Every row gives one point. Before rounding, the points of a table are all equally far from one centre. They may lie mostly on one side of it. Where is the centre, to within rounding?
(in the rows, 128 means zero)

Points (8 x 2):
| 182 | 141 |
| 146 |  88 |
| 183 | 140 |
| 159 | 155 |
| 121 | 120 |
| 127 | 102 |
| 121 | 123 |
| 141 | 152 |
Centre: | 155 | 121 |

Points (14 x 8):
| 181 | 106 | 161 | 182 | 141 | 126 | 126 | 124 |
| 160 |  84 | 162 | 157 |  98 | 120 | 120 | 125 |
| 170 |  92 | 148 | 110 | 116 | 139 | 101 | 110 |
| 159 |  66 | 150 | 157 | 149 | 146 | 126 | 132 |
| 184 |  97 | 150 | 145 | 121 | 106 | 143 | 136 |
| 149 | 120 | 172 | 141 | 123 | 172 | 106 | 104 |
| 110 | 111 | 148 | 141 | 136 | 117 | 105 | 136 |
| 175 | 119 | 147 | 144 | 109 | 120 |  97 | 161 |
| 169 |  82 | 132 | 132 | 132 | 108 | 118 | 150 |
| 176 | 116 | 169 | 165 | 138 | 111 | 129 | 150 |
| 179 |  92 | 158 | 155 | 112 | 109 | 129 | 117 |
| 194 |  96 | 135 | 148 | 127 | 117 | 129 | 110 |
| 162 |  92 | 135 | 142 | 101 | 146 |  99 | 101 |
| 178 |  88 | 152 | 147 | 126 | 129 |  86 | 118 |
Centre: | 154 | 114 | 144 | 143 | 131 | 139 | 123 | 130 |

Points (21 x 18):
| 113 |  92 | 151 | 176 | 146 | 144 | 140 | 140 | 143 | 182 | 174 | 132 | 105 | 109 | 132 | 129 | 155 | 102 |
|  98 | 114 | 150 | 126 | 156 | 186 | 153 | 129 | 101 | 151 | 175 | 105 |  90 |  99 | 106 | 118 | 147 | 117 |
| 133 | 125 | 134 | 106 | 143 | 169 | 144 | 135 | 156 | 156 | 187 | 114 |  97 |  86 | 125 | 152 | 151 | 142 |
| 124 |  91 | 124 | 149 | 127 | 193 | 160 |  94 | 126 | 163 | 192 | 119 | 124 | 114 | 118 | 132 | 139 | 103 |
| 109 | 114 | 127 | 104 | 127 | 164 | 106 | 163 | 117 | 120 | 146 |  89 | 107 | 119 | 109 | 134 | 115 | 112 |
| 108 | 134 | 122 | 129 | 130 | 180 | 131 |  94 | 114 | 161 | 153 |  81 | 106 | 101 | 127 | 104 | 139 | 144 |
|  99 | 109 | 108 | 159 | 164 | 184 | 144 | 138 | 145 | 143 | 193 | 122 |  81 | 128 | 123 | 125 | 136 | 117 |
|  94 |  89 | 149 | 136 | 131 | 179 | 143 |  98 | 126 | 160 | 154 | 116 | 121 | 117 | 149 | 116 | 160 | 133 |
| 141 |  98 | 124 | 115 | 146 | 174 | 104 | 134 |  90 | 128 | 182 |  74 | 104 | 112 | 130 | 133 | 133 | 114 |
|  99 |  97 | 101 | 131 | 150 | 181 | 103 |  99 | 155 | 138 | 205 | 125 | 116 | 112 | 120 | 145 | 126 | 124 |
| 124 |  82 | 146 | 145 | 145 | 181 | 135 | 132 | 141 | 158 | 173 | 117 |  94 |  89 | 121 | 127 | 173 | 124 |
|  97 | 108 | 113 | 148 | 117 | 136 | 127 |  92 | 158 | 159 | 179 |  80 | 129 |  91 | 144 | 127 | 140 | 110 |
| 103 | 115 | 155 | 115 | 148 | 168 | 119 | 132 | 157 | 162 | 186 | 122 |  92 |  83 | 132 | 150 | 116 | 127 |
| 111 | 112 |  90 | 144 | 132 | 179 | 111 | 116 | 115 | 124 | 194 | 104 | 103 |  92 | 124 | 135 | 153 | 117 |
| 113 |  78 | 146 | 131 | 143 | 187 | 150 | 124 | 124 | 136 | 199 | 130 | 110 | 144 | 127 | 133 | 135 | 133 |
| 124 | 104 | 133 | 134 | 146 | 175 | 132 | 134 | 165 | 174 | 157 | 102 |  88 | 111 | 108 | 122 | 171 |  95 |
|  84 | 109 | 128 | 137 | 140 | 188 | 119 | 135 | 155 | 162 | 163 | 127 | 102 | 109 | 116 | 109 | 154 | 116 |
|  97 | 123 | 122 | 129 | 182 | 172 | 149 | 126 | 126 | 120 | 170 | 103 | 100 | 101 | 107 | 100 | 145 | 110 |
| 113 |  91 | 123 | 115 | 163 | 150 | 166 | 145 | 118 | 144 | 194 |  98 | 133 | 112 |  94 | 146 | 160 | 129 |
|  96 | 115 | 131 | 153 | 130 | 187 | 122 | 101 | 143 | 149 | 174 | 122 | 113 | 125 | 145 | 113 | 150 | 140 |
|  88 |  97 | 136 | 176 | 163 | 156 | 140 | 121 | 148 | 156 | 177 | 116 |  91 | 109 | 105 | 127 | 164 | 106 |
Centre: | 122 | 103 | 122 | 129 | 144 | 137 | 130 | 116 | 128 | 150 | 164 | 113 | 107 | 120 | 116 | 131 | 127 | 119 |

Points (31 x 24):
| 106 |  87 | 162 |  76 | 121 | 170 | 149 | 109 | 105 | 153 | 160 | 126 | 157 |  96 | 152 | 119 | 146 | 142 | 153 | 174 |  97 | 100 | 115 | 141 |
|  94 |  81 | 149 |  99 | 171 | 134 | 157 | 120 | 132 | 140 | 150 | 151 | 113 | 116 | 167 |  85 | 122 | 173 | 166 | 165 |  84 | 112 | 113 | 130 |
| 115 | 117 | 132 |  89 | 139 | 151 | 150 |  96 | 136 | 161 | 147 | 147 | 122 |  70 | 159 | 106 | 120 | 139 | 159 | 182 |  67 | 113 | 100 | 105 |
|  98 | 124 | 149 | 134 | 174 | 151 | 128 | 110 | 156 | 142 | 168 | 162 | 115 |  91 | 143 |  89 | 105 | 122 | 132 | 172 | 107 | 126 | 117 | 147 |
| 135 | 117 | 140 | 155 | 139 | 160 | 123 | 142 | 122 | 168 | 172 | 141 | 120 | 103 | 164 | 101 |  92 | 175 | 158 | 159 | 113 | 103 | 120 | 132 |
|  94 | 123 | 162 |  93 | 142 | 115 | 160 | 122 | 101 | 133 | 149 | 139 | 134 | 108 | 153 | 119 | 117 | 148 | 170 | 114 |  94 |  99 | 106 | 105 |
|  99 |  80 | 135 |  84 | 181 | 160 | 119 | 136 | 133 | 144 | 180 | 149 | 118 |  92 | 143 | 115 | 131 | 167 | 147 | 149 | 130 | 109 | 127 | 168 |
| 114 | 123 | 173 |  78 | 146 | 126 | 164 | 118 | 148 | 160 | 155 | 159 | 123 |  64 | 175 |  93 | 124 | 141 | 147 | 115 |  92 |  97 | 125 | 112 |
| 115 |  94 | 143 | 151 | 165 | 128 | 130 | 142 | 112 | 129 | 139 | 130 | 113 |  99 | 158 | 100 | 111 |  99 |  86 | 180 | 100 | 113 | 131 | 155 |
|  95 | 105 | 138 |  90 | 124 | 151 | 139 | 142 | 103 | 143 | 200 | 136 | 108 |  92 | 172 | 100 | 119 | 151 | 163 | 180 | 100 | 128 | 130 | 138 |
| 106 |  97 | 114 |  88 | 158 | 128 | 149 | 127 |  99 | 143 | 143 | 154 | 123 |  97 | 135 |  78 | 158 | 159 | 165 | 133 | 117 | 101 | 128 | 156 |
| 135 | 107 | 147 | 116 | 136 | 145 | 108 | 126 | 149 | 143 | 193 | 157 | 124 | 107 | 131 | 106 | 127 | 120 | 136 | 158 |  88 | 126 | 140 | 136 |
|  76 | 120 | 149 | 110 | 156 | 145 | 173 | 159 | 122 | 153 | 172 | 138 |  99 | 114 | 122 | 112 | 108 | 140 | 139 | 169 |  84 | 138 | 112 | 145 |
| 108 |  61 | 106 | 103 | 155 | 124 | 126 | 115 | 112 | 141 | 146 | 144 | 140 |  88 | 184 |  79 | 127 | 144 | 144 | 131 | 103 | 117 | 122 | 150 |
| 125 | 127 | 149 | 126 | 133 | 180 | 154 | 105 | 113 | 159 | 134 | 145 | 115 | 100 | 198 |  64 | 143 | 136 | 144 | 135 | 111 | 115 | 129 | 147 |
| 129 |  91 | 124 | 108 | 136 | 144 | 108 | 120 | 129 | 132 | 148 | 171 | 127 |  98 | 171 |  82 | 119 | 126 | 157 | 145 |  92 | 151 | 111 | 115 |
| 129 |  95 | 105 | 100 | 143 | 140 | 148 | 122 | 106 | 122 | 157 | 166 | 143 |  83 | 157 | 105 | 126 | 123 | 154 | 148 |  86 | 140 |  95 | 132 |
| 112 | 120 | 129 |  98 | 146 | 201 | 148 | 147 | 141 | 150 | 140 | 146 | 123 |  67 | 185 | 110 |  75 | 130 | 170 | 157 |  77 |  89 | 114 | 122 |
| 103 | 116 | 140 | 119 | 141 | 138 | 162 | 109 | 111 | 143 | 155 | 135 | 102 | 118 | 167 | 100 | 103 | 158 | 176 | 158 |  94 | 141 | 100 | 123 |
| 106 |  89 | 114 | 116 | 159 | 135 | 155 | 122 | 129 | 182 | 149 | 135 | 144 | 120 | 165 |  87 | 113 | 133 | 152 | 176 |  92 | 126 | 127 | 126 |
| 119 | 102 | 120 | 128 | 142 | 131 | 116 | 120 | 133 | 125 | 166 | 163 | 132 |  97 | 168 |  98 | 110 | 152 | 169 | 157 |  73 | 112 | 131 | 165 |
|  88 | 115 | 118 |  97 | 106 | 178 | 111 | 150 | 115 | 104 | 164 | 143 | 139 |  91 | 166 |  95 | 119 | 143 | 133 | 177 |  64 | 119 | 108 | 129 |
| 106 | 134 | 127 | 107 | 169 | 165 | 160 | 153 | 140 | 127 | 139 | 176 | 139 |  77 | 134 |  71 | 115 | 164 | 157 | 143 | 109 | 115 | 107 | 149 |
| 133 |  97 | 126 | 123 | 138 | 174 | 146 | 122 |  99 | 115 | 146 | 181 | 127 |  92 | 176 | 114 | 113 | 150 | 130 | 151 | 124 | 124 |  95 | 111 |
| 123 | 111 | 135 |  95 | 146 | 169 | 125 | 126 |  94 | 144 | 162 | 134 | 108 |  87 | 111 | 134 | 130 | 172 | 126 | 163 | 140 | 100 |  94 | 150 |
|  94 |  84 | 133 | 134 | 153 | 163 | 146 | 154 | 103 | 161 | 122 | 165 | 111 | 119 | 152 |  84 | 140 | 143 | 168 | 148 | 112 | 113 |  85 | 134 |
| 100 | 112 | 116 | 132 | 150 | 126 | 133 | 138 | 124 | 155 | 165 | 136 | 146 |  72 | 159 | 103 | 156 | 155 | 173 | 172 | 103 | 125 | 145 | 132 |
| 143 |  76 | 141 | 121 | 141 | 153 | 148 | 142 | 108 | 113 | 186 | 146 | 111 | 104 | 155 | 103 | 113 | 155 | 132 | 148 | 136 | 108 |  87 | 153 |
| 126 | 115 | 135 |  93 | 137 | 141 | 130 | 167 | 124 | 157 | 210 | 163 | 133 |  90 | 167 | 117 | 118 | 151 | 146 | 130 | 111 | 105 | 132 | 146 |
| 115 |  92 | 139 | 130 | 111 | 160 | 175 | 146 | 125 | 167 | 190 | 146 | 118 |  96 | 164 | 104 | 109 | 118 | 133 | 145 | 103 | 101 |  85 | 165 |
|  95 |  84 | 136 | 113 | 159 | 152 | 149 | 119 |  93 | 142 | 154 | 131 | 127 |  83 | 140 |  95 |  95 | 143 | 161 | 179 |  98 | 134 | 125 | 137 |
Centre: | 111 | 112 | 135 | 105 | 132 | 150 | 139 | 150 | 139 | 137 | 129 | 126 | 113 |  92 | 160 | 115 | 125 | 138 | 130 | 146 | 108 | 103 | 119 | 138 |

Points (31 x 24):
| 145 | 149 | 165 | 153 | 167 | 107 | 175 |  93 | 122 | 136 | 163 | 101 | 135 | 148 | 126 | 140 | 151 | 144 |  87 | 136 | 139 | 170 | 133 | 133 |
| 126 | 152 | 150 | 113 | 154 | 101 | 159 |  97 | 142 | 144 | 131 | 106 | 103 | 106 | 149 | 120 | 147 | 127 | 115 | 143 | 157 | 176 | 121 | 168 |
| 130 | 155 | 158 | 130 | 166 |  68 | 156 |  57 | 115 | 110 | 130 | 112 | 132 | 129 | 153 | 110 | 117 | 133 |  99 | 137 | 133 | 162 | 134 | 122 |
| 126 | 151 | 151 |  97 | 154 |  87 | 150 |  87 |  95 | 129 | 175 |  79 | 132 | 149 | 115 | 107 | 120 | 153 | 108 | 136 | 173 | 149 | 124 | 132 |
| 144 | 153 | 149 | 104 | 155 |  82 | 155 |  70 | 123 | 135 | 147 |  62 | 124 | 123 | 146 | 109 | 140 | 154 | 114 | 139 | 136 | 147 | 115 | 145 |
| 129 | 176 | 144 | 130 | 154 |  93 | 168 |  79 | 165 | 124 | 162 |  76 | 114 | 135 | 143 | 103 | 117 | 150 |  82 | 100 | 147 | 151 | 121 | 150 |
| 122 | 148 | 162 | 139 | 200 |  98 | 181 |  65 | 145 | 145 | 170 |  88 | 139 | 144 | 124 | 116 | 152 | 156 | 122 | 113 | 155 | 146 | 150 | 124 |
| 118 | 151 | 149 | 113 | 180 |  86 | 142 |  90 | 144 | 149 | 160 |  99 | 125 | 149 | 107 | 114 | 139 | 141 |  78 | 122 | 167 | 180 | 116 | 138 |
| 148 | 159 | 136 | 123 | 166 | 109 | 179 | 103 | 132 | 164 | 164 |  86 | 128 | 162 | 148 | 109 | 139 | 129 |  99 | 126 | 139 | 145 |  93 | 123 |
| 138 | 178 | 137 | 130 | 193 |  89 | 132 |  88 | 143 | 123 | 146 | 114 |  87 | 137 | 145 | 110 | 128 | 131 | 112 | 130 | 129 | 173 | 145 | 163 |
| 150 | 145 | 167 | 127 | 163 | 104 | 172 |  83 | 131 | 115 | 169 | 112 | 105 | 126 | 141 | 124 | 118 | 140 | 100 | 125 | 120 | 163 |  96 | 141 |
| 139 | 161 | 136 | 120 | 167 |  59 | 143 | 104 | 168 | 132 | 155 |  72 | 131 | 121 | 161 | 105 | 113 | 141 | 120 | 130 | 149 | 153 | 112 | 163 |
| 117 | 174 | 114 | 127 | 163 |  85 | 157 |  89 | 107 | 130 | 163 |  81 | 134 | 161 | 124 | 111 | 146 | 157 |  90 | 128 | 154 | 152 | 143 | 142 |
| 125 | 138 | 154 | 118 | 160 |  64 | 157 | 104 | 131 | 103 | 147 | 101 | 134 | 145 | 128 | 143 | 139 | 128 |  91 | 145 | 146 | 145 |  93 | 156 |
| 150 | 144 | 153 |  95 | 157 | 100 | 150 |  94 | 154 | 161 | 154 |  96 | 115 | 147 | 140 | 122 | 139 |  94 |  80 | 130 | 132 | 164 | 131 | 155 |
| 135 | 145 | 149 |  99 | 168 |  95 | 189 |  90 | 161 | 153 | 176 | 101 | 108 | 117 | 130 | 125 | 109 | 118 | 147 | 140 | 159 | 145 | 105 | 128 |
| 118 | 153 | 148 | 120 | 140 |  90 | 158 |  91 | 130 | 159 | 113 | 101 | 133 | 117 | 132 | 107 | 118 | 164 | 116 | 131 | 158 | 172 | 121 | 144 |
| 106 | 159 | 149 | 141 | 158 |  52 | 164 |  87 | 154 | 142 | 149 | 100 |  91 | 143 | 132 | 128 | 130 | 155 | 131 | 131 | 147 | 163 | 126 | 129 |
| 102 | 172 | 148 | 138 | 155 |  77 | 162 | 106 | 139 | 138 | 152 |  90 | 130 | 124 | 164 | 136 | 127 | 153 | 101 | 113 | 118 | 177 | 113 | 112 |
| 123 | 144 | 163 | 111 | 156 |  98 | 176 |  82 | 130 | 143 | 135 | 108 | 130 | 146 | 136 |  73 | 111 | 146 |  91 | 148 | 134 | 148 | 112 | 152 |
| 101 | 164 | 171 | 129 | 165 |  70 | 138 | 116 | 157 | 134 | 143 | 112 | 129 | 111 |  98 | 136 | 157 | 148 | 124 | 142 | 146 | 176 | 125 | 134 |
| 139 | 147 | 130 | 126 | 200 |  75 | 168 | 120 | 162 | 152 | 167 |  97 | 126 | 130 | 131 | 100 | 119 | 118 |  58 | 130 | 144 | 154 | 127 | 139 |
| 110 | 158 | 150 | 110 | 185 |  99 | 189 |  74 | 113 | 135 | 153 |  92 | 117 | 128 | 126 | 125 | 101 | 146 |  98 | 123 | 139 | 168 | 120 | 152 |
| 123 | 150 | 128 |  97 | 166 |  72 | 151 |  71 | 107 | 135 | 157 | 140 | 120 | 133 | 153 | 112 |  96 | 136 | 143 | 111 | 147 | 157 | 134 | 130 |
| 111 | 159 | 138 | 111 | 173 |  95 | 175 |  87 | 142 | 129 | 124 | 105 | 144 | 124 | 143 | 140 | 122 | 137 |  81 | 124 | 165 | 166 | 153 | 165 |
| 104 | 142 | 151 | 133 | 150 | 107 | 176 |  91 | 132 | 109 | 140 |  83 | 137 | 129 | 157 | 144 | 140 | 137 | 108 | 137 | 155 | 173 | 142 | 132 |
| 112 | 164 | 165 | 105 | 152 |  93 | 138 |  77 | 139 | 162 | 152 |  83 | 114 | 119 | 141 |  98 | 125 | 133 | 108 | 123 | 146 | 168 | 100 | 157 |
| 117 | 149 | 139 | 138 | 171 |  76 | 182 |  75 | 131 | 142 | 156 |  75 | 123 | 113 | 117 | 128 | 142 | 119 | 110 | 100 | 142 | 161 | 103 | 149 |
| 126 | 165 | 168 | 132 | 149 |  95 | 155 |  71 | 102 | 142 | 139 |  96 | 118 | 146 | 134 | 130 | 128 | 149 | 143 | 135 | 138 | 172 | 148 | 131 |
| 121 | 132 | 142 | 139 | 175 |  77 | 191 |  88 | 141 | 133 | 156 |  92 | 148 | 128 | 121 | 128 | 152 | 150 | 128 | 125 | 136 | 161 | 107 | 112 |
| 146 | 182 | 134 | 127 | 188 | 101 | 183 |  90 | 150 | 117 | 159 |  98 | 135 | 174 | 128 | 115 | 123 | 123 | 100 | 119 | 114 | 137 | 110 | 131 |
Centre: | 118 | 152 | 147 | 123 | 166 |  96 | 147 | 112 | 138 | 137 | 157 | 108 | 132 | 126 | 127 | 117 | 122 | 125 | 117 | 120 | 134 | 126 | 143 | 132 |
